Every row gives one point. Two turns around zero, p and q, are shown by what they do to some points. Where does a point land after both, in the order given? Backwards means that the second turn is done in reverse. Each puzzle has new turns, and all numbers are rounded.
In the rows, 128 means zero.

Turn p:
[158 107] => [157 105]
[ 83 112] => [ 82 115]
[143 165] => [145 164]
Turn q:
[176  97] => [185 121]
[103 164] => [ 90 149]
[105 101] => [119  94]
[127 151] => [117 148]
Where do these land?
p, then q: [173 149] => [162 165]
p, then q: [ 84 114] => [93 98]
q, then p backwards: [149 151] => [135 158]
p, then q backwards: [106  98] => [ 94 113]

Turn p:
[120 131 166 166] => [179 122 126 110]
[183 103 122 147] => [121 142 182  98]
[162 114 142 104] => [125 141 167 149]
[109 167 128 111] => [129 147  91 148]
[ 93 103 132 164] => [146  84 116 102]
[102 151  78  77] => [ 68 134  87 160]
Turn q:
[120 150  93 121] => [153 114 159 122]
[116 170 122 117] => [151 139 161 147]
[120  58 154 114] => [ 61 128 103 102]
[172 128 116 120] => [133  89 114 149]
[121 162  94 174] => [192 132 129 109]
[119 100 188 121] => [ 78 164 103 139]
Where do these land?
p, then q: [170 139 134 111] => [147 161 127 155]
q, then p backwards: [126 110 152 152] => [120 161 110 133]
q, then p backwards: [ 60 111 142 152] => [179 162 101 163]
q, then p: [ 85  89 124 120] => [128 120 101 180]
q, then p: [165 134 102 140] => [109 117 166 111]
p, then q: [163 185 116  93] => [190 160 155 142]

Turn p:
[ 98 133 139 121 131 148] => [137 144 131 107 146 148]
[141  80 103  92  90  96] => [160 128 179 172  99 107]
[112 146 181 159 172 123] => [111  87  96 107 171 160]
[106 134 171 133  88 144] => [161 129 117 112 112 179]
[139 168 137 194 162 143] => [ 98 111  55 100 143 120]
[122 112 102 127 161  90] => [123 103 150 134 154  87]
[129 167 122  68  83 104] => [118 131 187 103  70 142]
[168 108 129 116 143 124] => [105 124 132 170 127 124]
[137 105  67 142 122 179] => [138 194 105 145 129  85]
Turn q:
[119 212 132 160 136 126] => [ 73 133  73 156 144 162]
[106 102 105 138 131 139] => [136 156 153 110 132 138]
[148  93 162 144 146  95] => [169 118 139 168  98 130]
[117 160  84 114 155 145] => [119 137 111 107 184 146]
[ 97 193 123 116 140 121] => [ 94 110  87 115 149 170]
[114  90 123 121  94 125] => [138 139 149  97  96 113]
[169  64 139 104 102 105] => [182 115 147 123  93  73]
[181  71 145 143 102 125] => [160 139 153 155  95  68]
[100 167 137 112 146 171] => [ 81 105 139 120 163 153]
Where do these land?
q, then p backwards: [112 103 105  76 173 118] => [ 59 117 157 135 126 108]
q, then p: [117  94 117  80 156 149] => [ 99 117 145 172 151 163]
q, then p: [175 148  86 168 128 175] => [ 97  81 119  69 155 100]
p, then q: [ 93 155  99 154 150 112] => [175  94 114 104 135 136]
q, then p: [132 130 175 119 138 112] => [164 133 108 158 127 125]
p, then q backwards: [167 145 156 148 102  89] => [121 143 186 112 113  95]
q, then p: [122 109 155 137 151  97] => [136 142  92 154 107 136]
p, then q: [ 73 116 130 144  69 121] => [140 102 112 145 143  55]
q, then p backwards: [159 150 128 127  85 179] => [155 147  78 128 176 118]

Turn p:
[147 126 125 153 127 159 141 147 147] => [125 116 160 137  91 138 127 121 135]
[ 80 191 143 172 126 135 108 101 116] => [136 146 170  95 157 111 191 165 123]
[115 151 139 125 164  78 147  92 104] => [132 140  96  95 153 132 121 189 115]
[134 107  94 119  74 160 145 166 106] => [111 105 126 141  92  73 124  79 142]
[119 149 150 194 113 175 134 114 111] => [133 110 190 120 119 110 165 157 167]
[148  76  97 133  90 133 131 123 136] => [ 91 109 134 170 128 107  95 105 139]
[113 149 133  97 180 130 106  88 135] => [139 176 125  89 163 163 118 134 130]
[183 128  95 136 100 121 120 149 119] => [ 87 132 106 165  87 121 139 120 139]
[ 71 151 158 143 193  86  87 112 118] => [142 124 117  77 195 176 167 162 104]
[153  92 133 107 107 152 138 163 110] => [139 102 109 147  99 116 112  89 157]
[182  97 154  43 116  68 124 122 180] => [161 168  61 203 136 158  69 114  97]
[ 92 119 114 115 145 141 154 159 155] => [141 109 144  99 116 130 107  99  90]
Turn q:
[103  89 122 173 183 152 156 143 100] => [187 152 135 104 163 135 178 108 102]
[ 70 158 124 110 113  68 133  99 108] => [113 148 102 154 129 121 123 212 103]
[132 108 150 145 133 123 159 135 171] => [160  87 125 132 131 153 115 113 107]
[132 141  87 115  96 116 121 129 149] => [108 127 129 170 114  99 108 123 124]
[130 128 172 107  96 129 116 159 139] => [111 127 102 125 101 172 103 117 142]
[159 176 125 182 144  90 150 164  91] => [ 82 140 171 107 136 147 152 124  54]
[ 70 148 166 122 113 107  81  97 181] => [113  95  41 126 143 119  93 166 133]
[164  84 115 169 133 179 141 148  87] => [152 163 176 113 160 144 147  67 142]
[128 133 115 100 137 127  98 155 127] => [108 135 109 135  99 118 152 116 141]
[162  78 115 105 146 139  84 106 125] => [126 109 136 141 143 117 163 111 197]
[158 166 118  81 115 177 169  73 130] => [148 123 182 101  90  84  75 152 161]
Where do these land?
q, then p: [127 130 113 123 124 191 138 188 152] => [106 189 126 160 153  92 123 156 152]
p, then q: [151 115  79  87 151 189 139 168 109] => [119 118 106 160 134  90  67 167 179]
q, then p backwards: [ 92 148 118 119 132  76 118 112 152] => [140 128 129 147 108  64 148 129 116]
q, then p: [119 155 132 102  57  79  95 102 151] => [ 93  84 160 119 160 138 182  88  93]
p, then q: [136 107 138 118 103  78 134  80 174] => [ 91 148 117  91 162 125 175 102  97]
q, then p: [151 106 139 175 151 100 134 148  86] => [170 122 142  76 110 127 105 145 159]
p, then q: [158 134 130 148 167 157 196 156  94] => [116 133 105 186  96 153  86  98 171]
q, then p backwards: [122 117 182 129 155 125 141 128  85] => [121 161 150 142 189 130 112 121 123]
p, then q: [136 155 136 126 129 129  76 103 158] => [137 129 141  71 121 114 114 130  94]
q, then p: [125 128 113 159 143 175 155 124  84] => [166 175  95 121 114 144 133 159 138]
p, then q backwards: [ 89 112 129 121  95 108  83  99 162] => [127 104  90 196 114 112 126 119 117]

Turn p:
[103 154 122 145 115 128 140 121 139 143 115 101] => [139 117 124 124 126 123 128 142 112 163 164 127]
[159 103 109 105 102 132 122 115 126 135 144 133] => [133 153 144 133 134 111  94 144 147 111 108 127]
[147 163 132  97 156 126 143 135 131 142 127 113] => [163 125 117  91 143 149 137 139 123 110 134 122]
[108  94 114 130 123 104 124 148 129 110 137 129] => [111 122 118 147 134 105 120 111 122 121 120 164]
[134 106 139 124 129 118 138 122 127 132 128 123] => [137 117 121 131 127 110 123 123 135 123 114 122]
[140 147 124 146 112 127 122 118 151 133 135 154] => [124 140 145 126 118 152 107 128 117 154 115 123]
[112 162 131 117 145 107 149 124 112 121 120 152] => [136 116 149 110 145 137 155 114  91 124 126 124]
[133 113 129 139 119 152 134 129 107 111 121 133] => [109 131 139 146 140 124 137 121 152 127 133 115]
[110 128 130 132 138 140 101 115 145 121 125 121] => [116 135 124 118  94 127 138 129 133 135 138 139]
[137 155 154 136 135 138 112 131 120 122 131 125] => [135 146 117 131 118 153 149 121 127 129 134 110]
[122 125 120 141 136 128 133 122 136 121 154 132] => [117 134 123 122 133 126 134 132 128 147 109 141]
[102 121 147 124 119 151 112 143 140 149 128 131] => [134 114 130 154  99 141 136 149 136 127 135 143]
[153 134 131 111 127 126 134 121 131 117 122 127] => [144 138 135 113 134 130 120 115 138 118 126 118]
[115 118 124 153 124  99 131 111  91 125 117 131] => [105 123 127 142 137  95 134 115  98 131 129 105]
[146  97 114 119 141 143 124 166 137 138 116 114] => [119 109 104 130 136 138 105 136 160  99 136 143]
Turn q:
[164 144 121 151 122 129 133 133 118 130 121 117] => [127 134 130 152 147 116 143 130 101 119 110 135]
[117 120 115 126 136 173 143 129 158 140 117 145] => [148  87 140 130 129 132 138 118 125 142 166 135]
[160 120 120 113 122 123 143 133 119 137 136 132] => [132 133 119 141 116 128 145 132 126 127 115 160]
[123 132 136 115 139 114 137 126 116 112 123 138] => [126 132 136 117 135 138 127 137 151 124 114 134]
[123 130 163 122 144 113 104  93 119 139 137 146] => [121 170 115 106 141 148 140 122 148 146 139 115]
[130 130 118 129 141 112 114 138 149 133 130 148] => [136 114 111 121 126 137 137 106 133 134 113 116]
[122 132 115 139 106 121 142 125 125 139 133 136] => [128 130 147 138 105 128 140 128 120 130 122 119]
[128 147 119 112 118 137 140 133 119 124 134 103] => [129 131 135 148 124 101 121 137 140 111 132 136]
[122 122 116 132 146 114 143 133 114 132 131 147] => [122 120 133 127 120 156 141 126 137 114 118 130]
[114 122 113 117 103 156 129 134 119 126 105 142] => [118 100 144 144 119 125 123 149 132 155 139 130]
[120 118 112 121 138 117 135 117 130  97 128 134] => [127 112 130 100 124 128 135 146 140 115 118 127]
[131 127 141 167 125 143  77 135 130 135 140  78] => [114 147  94 139 148 108  96 122  83 118 148  97]
[123 124 135 122 124 118 134 129 138 141 119  87] => [114 138 134 123 123 103 107 106 121 117 134 141]
[117 125 167 126 128 124 116 133 140 107 139 139] => [152 144 122 106 136 141 101 133 135 141 125 117]
Where do these land?
p, then q: [141 108 134 144 134 122 134 119 138 117 130 135] => [108 123 134 112 127 115 132 114 128 141 135 124]
p, then q backwards: [133 128 134  97 130 113 140 162 131 119 131 122] => [148 133 137 125 160 136 148 147 142 125 137 123]
q, then p: [114 113 151 145 119 126 114 128 132 122 127 110] => [131 152 120 131 119 127 142 141 115 107 140 129]
q, then p backwards: [140 131 143 128 128 142 119 120 124 140 126 110] => [123 133 112 134 114 120 124 135 116 116 132 112]
q, then p: [109 106 142 141 117 144 132 119 118 149 140 140] => [138 149 129 152 134 139 143 158 136 139 126 125]
q, then p: [109 125 126 140 121 159 132 134 137 111 123 139] => [131 132 100 147 126 127 126 135 148 112 113 127]
p, then q: [138 129  31 137 124 113 124 131 111 123 138 138] => [113 125 105 130 146 167 101 121 198 118 128  84]
q, then p: [136 141  82 136 129 122 141 116 134 166 115  96] => [126 119 140 138 138  82 146 101 106 161 112 124]
q, then p backwards: [137 138 135 125 120 131 121 155 128 121 128 141] => [137 121 141 134 113 122 140 138 137 141 143 130]
q, then p: [138 133 151  82 128 128 119 118 134 119 112 139] => [137 109 134 105 110 152 103 142 112 122 111 139]
q, then p backwards: [107 135 120 132 129 129 120 115 129 124 128 139] => [135 133 133 135 134 144 134 115 121 132 113 127]
q, then p: [125 130 144 113 161 139 128 135 125 139 142 122] => [113 149 134 105 124 140 129 130 138 141 113 141]
q, then p: [128 132 142 145 134 117 129 122 116 120  97 135] => [132 107 124 120 112 133 157 132 131 116 137 122]
q, then p: [138 143 143 114 121 121 144 124 121 118 142 117] => [136 134 131 120 129 154 121 105 115 131 129 125]
p, then q backwards: [128 129 140 143 125 116 124 123 143 133 141 138] => [135 120 130 131 110 115 121 143 131 133 127 140]

Turn p:
[129 115 151 135 150 112  98 119 154 176 148 136 162 152] => [ 92 115 113 151  94 120 124 115 156  94 110  94 110 146]
[165 165 129 135 175 135 124  87 164 144 122 100 121 129] => [ 80 132 129 126  61 138 119 153 116 120 117 154 145 113]
[172 124 148 118 139 148 107  60 127 128 115 162 161 135] => [ 94 139 159 126 105 113 171 148 139  74 118 161 119 159]
[ 89  82  70 161  78 117 174 155 105  93 134 126  90 156] => [188 143 109  99 186 153 153  72 148 176 112 122 149  93]
[100 140  79 180  69 114 157 189  47 129 143 159 112 144] => [215 130 127 117 201 192 108 124 176 170 102 116 123 141]
[ 92 118 133 164  91  61 153 153  69  69 121 136  92 147] => [174 151 120  80 211 183 116  93  94 127 108 103 130 125]
[154 125 128 115 124 127 129 147 158 151 111  80 182  94] => [136 121 132 120  76  74 124 160 118 150 122  97 100 122]
[160 126 147  87 193 153 126 126 130 124 121 137 143 153] => [ 99  97 101 110 108 101 123 149 137  81 153 166 132 133]
[125  86 128 143 108 128 100 157  85 185 125  90 101  87] => [111 176 102 134 158 110 110 158 158 187 133  79 123 151]
[147 152 165 110 131 146 155 121 195 101 100 169 100 140] => [ 95  97 149 149 135 127 139 122  91 102 130 183 100  70]
[143 131 153 118 107 161  93 137 130 154 179  64 151 114] => [111 113 102 152  89 102 133 139 112 183 129 111 116 192]
[141 156 104  75 138 103 106 100 153  98 117 181 112 154] => [134 135 153 150 131 110 104  99 114  64 114 187 152 117]
[ 84 114 115 131 113 115 194 142 106 133 164 117 102  66] => [176 137 105 156 161 151 153 156 107 164 151  79 165  96]
[ 88 160 134 106 135 145 124  99 138 118  86 142 136 163] => [104  89 186 114 134 125 118 106 129 106 136 142 154 122]
[131 126 137 143 168 156  79 128 161 118 133 119 153  88] => [107 146 133 137  71 120 124 126 126 125 186 125  99 140]
Turn q:
[143 152 107 134  83 157 161 143  82 144 143 164 173 128] => [155 165 159 144 116 106 121 143 127 128 172 101 100 188]
[135  96 163 118 110 149  74 155 151 164 136 101 119  77] => [108 119  95 113 120 142  93 115  80 104 153  93 108  69]
[159 146 175 135  82  87 137 154 117 174 151 124 105 164] => [ 85 137 143 151  96 130  61 141 151 162 130  82 151 133]
[ 80 174 125 115 126 102 164  89 123 124 115  85 146 164] => [ 98 130 176 125 158 159 137  95 181 150 128 168 123 152]
[133 180  90  96 150 100 118 130  71 140 125 149  94 166] => [140 115 137 157 127 188 142 146 157 120 114 106 175 191]
[135 130 171 113 166 147 141 160 138  86 167 132 167 165] => [138 128 198 137  90  98 145 129 113 118 138 152 168  94]
[ 73  88 136 140 105 152 114 135 145 147 166 131 133 170] => [138 120 154 118 112 132 114  88  73 190 122 127 117 121]
[ 85 107 124 139 183 131 162  89 132 125 127  81  99 127] => [114  88 136  68 139 133 138  95 141 119  81 170 123 135]
[111 138  95 143 155 115 147  90 169 153  76 173 160  82] => [133 181  91  97 143 131 199 133 162 129 107 123  80 123]
[150 146 101 177 109 159 105 170 122 115 109  72  91 134] => [115 150  87 140 153 120  71 104  92  95 130 157 167 158]
[112 124 126 149 143 180 126 107 111  84  78 134 111 129] => [187 128  97  99 140 126 128 118 136 120 140 184 141 136]
[161 113 101 111 137 149 113  73 164 108 137 138  89  98] => [140 107  97 122 147 144 133 191 107 113  94 160  96 109]
[180  71 141 107 124  89  81 158 118 151 127 151 170 125] => [114 106  93 186  67 109 150 130 117 125 152  78 118  97]
[140 116 101  75 166 115 165 134 162  66  81 141 117  68] => [118 105  97  96 177  99 208 182 145  96 146 148 147 105]
[122 139 162 169  81  88 113 134 115 140 183 145 145 122] => [136 142 161 167 133 104  80 111 137 152 111  71 108 110]
Where do these land?
q, then p: [115  65 132 102 122 129 172 125 166 149 111 152 128  87] => [153 129  89 156 163  91 108 145 119 144 120 104 183  98]
p, then q: [141 124 103 101 166 130 186 135 105 105 133 159 143 122] => [128 124 132 151 127  72 161 174 105  98 141 119 133 125]
p, then q backwards: [160 159 142 127  83 158 106 111 105  95 153  73  93 146] => [101 110  70 138 114 156 150 122 156 136 128 119 100 199]
p, then q backwards: [ 93 113 177 148  97 120  81 155 137  79 127 143 128 117] => [ 79 127  95 132  81 150 116 134 113 155 147  99 170 100]
p, then q: [158 151 107 138  68 136 116 113 106  96 121  77 161 157] => [111 124 109 130  71 166 125 156 172 170 171 125 138 143]
q, then p: [156 111 167 146 127 124  87 119 119  90  85  96 114 146] => [161 184 154 157  97 127 150 105 156 109 138 128 102 129]
q, then p backwards: [ 82 101  97 175 164 178 129 110 154 135 111 153 112  88] => [174  88 123 142 100  86 154 143 108  60 126 108 139 155]
p, then q: [129 135 122 135 119 128 113 157 184 103 103 124 100 131] => [159 115 108 118 144 159 108 138 146 120 108  92  98 117]
q, then p: [122  83 159 159 116 165  83 186 139 123  92 149 117 131] => [184 174 140 142  96 115 131 164 140 128  96 123 156 180]
q, then p: [ 93 115 192 172 133 141 140 164 172 140 129 111 127 133] => [125 148 179 165 122  97 112 160  97 101 125  96 159 163]
p, then q: [ 91 138 158  92 149 122 142 168 137 173  92 161 153  97] => [109  89 117 137 144  89 110  89  98  98  98 113 153  75]
q, then p: [ 88 118 101 125 141  99 166 127 106 161 115 160 105 138] => [101  83 119 111 119  85 134 126 145 140  92 125 158 103]
q, then p: [146 183  79  92 150 121 138  50  94 140 169 106 130 135] => [ 74  87 119  97 171 148 141  87 134 141 165 178  80  92]
q, then p: [119 126  67  98 186  80 156 123 105 172 169 121 153 102] => [ 99  82 122  59 171 128 163 102  93 156 129 121 157  80]
p, then q: [177 167 112  87 115 109 116 116  88 152 190 104 135 162] => [138 164  82 185  92 119 159 108 129 170 154 152 152 165]
q, then p: [140 141 118 143 150  92 175 127 130 179 135 175 135  76] => [122  96 127 102 125 103  84 118  73 170 109 129 153  82]
q, then p backwards: [167 145 143 137  91 144  70  91 131  84 142 112 142 206] => [147 206  87 110 116 151 111 148 168 137 163 163  78 102]

Turn p:
[185 136 107 137 140  77 147 101 121 125 164 152 183 103] => [130  99 161 113 151  89 116 174 133 152 148 144 193 164]
[ 95 108  88 154 174 124  92 137  72 102 170 153 107 110] => [126 138 144 115 146 112 133  95 204 180  83 128 148  95]
[171 129 151  88 102 121 119  78 125 111 124  90 114 127] => [154 108 131 137 136 112 113 116  95 155 179 141  86 160]
[125 154 140 166 131 176 173 147 150 152  78 103  96 148] => [118 131  78  89  78 157 157 152 113  87 131 128  91 108]
[ 92 128 150 154 111 121 123 102 151 140 173  69 139 118] => [163 107 125 185  74 101 116 147 125 140 123 117 121 107]
[ 90 175 119 125 114 111  89 162 116 111 135 165 115  98] => [119 121  99 159 183 156 100 125 169 125 102 136 139 101]
[165 137 116  82  93 115  92 103 185  71 167  97 135 103] => [191  81 149 144 158 104  55 114  89 130 124 149 112 150]
[ 97 110 159 142 117 123 164  99 145 128  75 170 141 109] => [115 120 124 132 103 172 133 122 153  89 165  84 150 164]
[140 106  98 131  89 119 125 175  96 119 102 128 132 169] => [107 166 108 113 133 155 131  95  84 151 120 154 162 118]
[129 104 142  94 108 166 127 161 136 147 121  75 124 106] => [137 163 128 129 119 131 100 137  79 132 127  92  83 103]
[135 169 127 126 157 145 164 125 126 142  92 167 197 165] => [ 55 131 139 106 122 113 136 149 132  64 158 155 157 138]
[ 88 165 109  84 180 144 187 143 147 144 152 153 104 118] => [ 65  85 128 113 144 112 138 151 146 101  69  89  92 134]
[ 78  94  92 110 143 126  93  74 144 177 111 149 116 112] => [138  97 166 148 146 126 173  83 144 111 147  67 134  89]
[163  85 181 177 184 114 115 152  99 143 106  88  94 187] => [160 215  95 109  91  95 204 123 135 146 129 153 109 152]
[167 119 139 150  77 137 110 160 107 108 149 160 124 147] => [140 158 143 128 137 181 117 135 117 156 117 185 143 137]
Turn q:
[134 125 119 114 147 104 194 110 101 138 178 164 143  98] => [ 78 103 180  94 110 152  87 135 141 119 142  99 111 148]
[137 163 151 169  84 169 120  83 128 127 132  78 118 146] => [175 120 128 119 158  86 127  60 121 137 165 154 146 123]
[122 176 136 132 109 197  98 106 189 180 167 103  94 143] => [194 163 130 127 159 125 117  79 126 206 138 153 135 182]
[147  87 142 123 154 146 124 125 127 100 107 163 119  92] => [140 120 132 141  90 143 105 182 133 116 139 136 159 110]
[111  64  80 131 147  81 122 130 114 110 101 103 103 125] => [100 129  63 148  88 149 116 124 139  71 105 131 114 117]
[119 114 123  95 136 111 144 180  72 114 112 114 121  90] => [118  92 119 127 128 120 131 185 134  76 112 132  84 141]
[121 124 103 152 186 119 159 167 120 102 114 135 154 120] => [124 152 121 106 126 140 109 167 131  97 121  80  99  88]
[111  74 117 162  92 118 132 172 120 137 112 145 129 139] => [123 118 112 156  68 101 153 127 137 133 114 113  91 102]
[ 87 160 164 107 164 129 141 101  97 132 149 172 127 150] => [ 97 107 152 128 156 128  93 142  65 150 128  94 145 147]
[132 125 122 151 134  51 114 162 123 104  96 144 110  84] => [104 149 137 136 102 102 131 154 149  66  63 129 139 113]
[132 171 124 120  92 173  66  98 151 118 180 119 154 151] => [127 179 138 139 171 108 150 102 116 175 190 166 143 153]
[131 153 183 122 119 158  82  88 173 174 148  85 172 139] => [180 146 161 163 177 153 171  78 117 153 162 125 162 160]
[187  89  87 139 136  96 124 167  95 144  81 138 108 155] => [107 104  61 108  94 115 161 154 183 117 100 101 141 110]
[115 127  92 101 127 111 165 126 122 125  73 162 146 109] => [107 116 131  79  92 159 148 154  98 110 102 136 118 109]
[134 168 178 101  94 158 135 105 188 115 173  96 124 178] => [144 123 159 151 203 141 120  78 131 196 142 170 131 116]
Where do these land?
q, then p: [103 131 151 107 171 162 148 151 103 126 131  77 173  87] => [151 165 126  83 123 111 118 129 141 162  84 165  74 151]
q, then p backwards: [138 125 173  90 152 153 151  98 103 117  85 124 155 140] => [151 150  82 134  80 117 132 107 161 166 115 148 126 104]
q, then p: [184 106  89 162 108  99 119 128 106 160 113 165  75 166] => [127  85 126 158 127 126 123  99  58 100 140  85 186 110]
p, then q: [110 168 120 107 172 110 107 178 137  99 152 135 106  98] => [142 173  82 120 125 161 132 150 125 101  77 124 157 110]
p, then q: [161 115 166 165 143 129  62 102  97 176  83 166 170 126] => [119 162 220 112 182 131  83 134 159 159 146 109 114 120]
p, then q: [ 89 149 160  77 142 149 160 151 162 173 128  92  95 141] => [141 107  73 119 121  81  84 117 124  84  90 154  94 113]
p, then q: [109 123 155 145 119 157 116 107  86 131 157 126 126  95] => [174 148 153 148 118 116 129 108 149 156 108 134 127 155]
p, then q: [ 93 136  77  99  99 162 149 115 148 171  89 151 114 147] => [149  91 126 144 108 141  79 137  91  85 176 153  96 129]
p, then q: [ 86 141  89 155 103  99  86  86 125  96 144  91 112 164] => [111 133 148 112  41 142 135  91 145 111 153 123 172 130]
p, then q: [178  94  83 157 134 122 132 141 143 118 176 142 183  78] => [135 116 160 166 165 147 213 175 146 118 129 105 146 132]
q, then p backwards: [146  86 137 103 177 113 160 159 176 112 132 174 135 159] => [ 84 134 127 150  87 155 146 160  90 156 163 147 116  75]
p, then q: [131 159 148 105 129  79 165 127 131 167 112 164  91 152] => [122 115  87 111 122 143  89 122 114 140 128  86  72  90]
p, then q: [148  84 105 133 113  98 101 101 187  88 119 115 119 103] => [112 103 108 129 145 146 155 122 178 118 180 126 187 119]
p, then q: [135 178 123 165  84 173 142  77 135  89 142  87 116 130] => [109 125 123 164  48 107 135 147 159 166 145 169 136 158]
q, then p backwards: [ 78 153 150 143 114 144 162 157 118 112 121  95 123 119] => [145 138 121  84 135 155  95 125 169 126 147  94 107 127]
q, then p: [160 102 122 135  89  98  88 171  89 114 162 145 155 144] => [134  94  87 161  91 133 135 145 130 119  69  98 164 144]
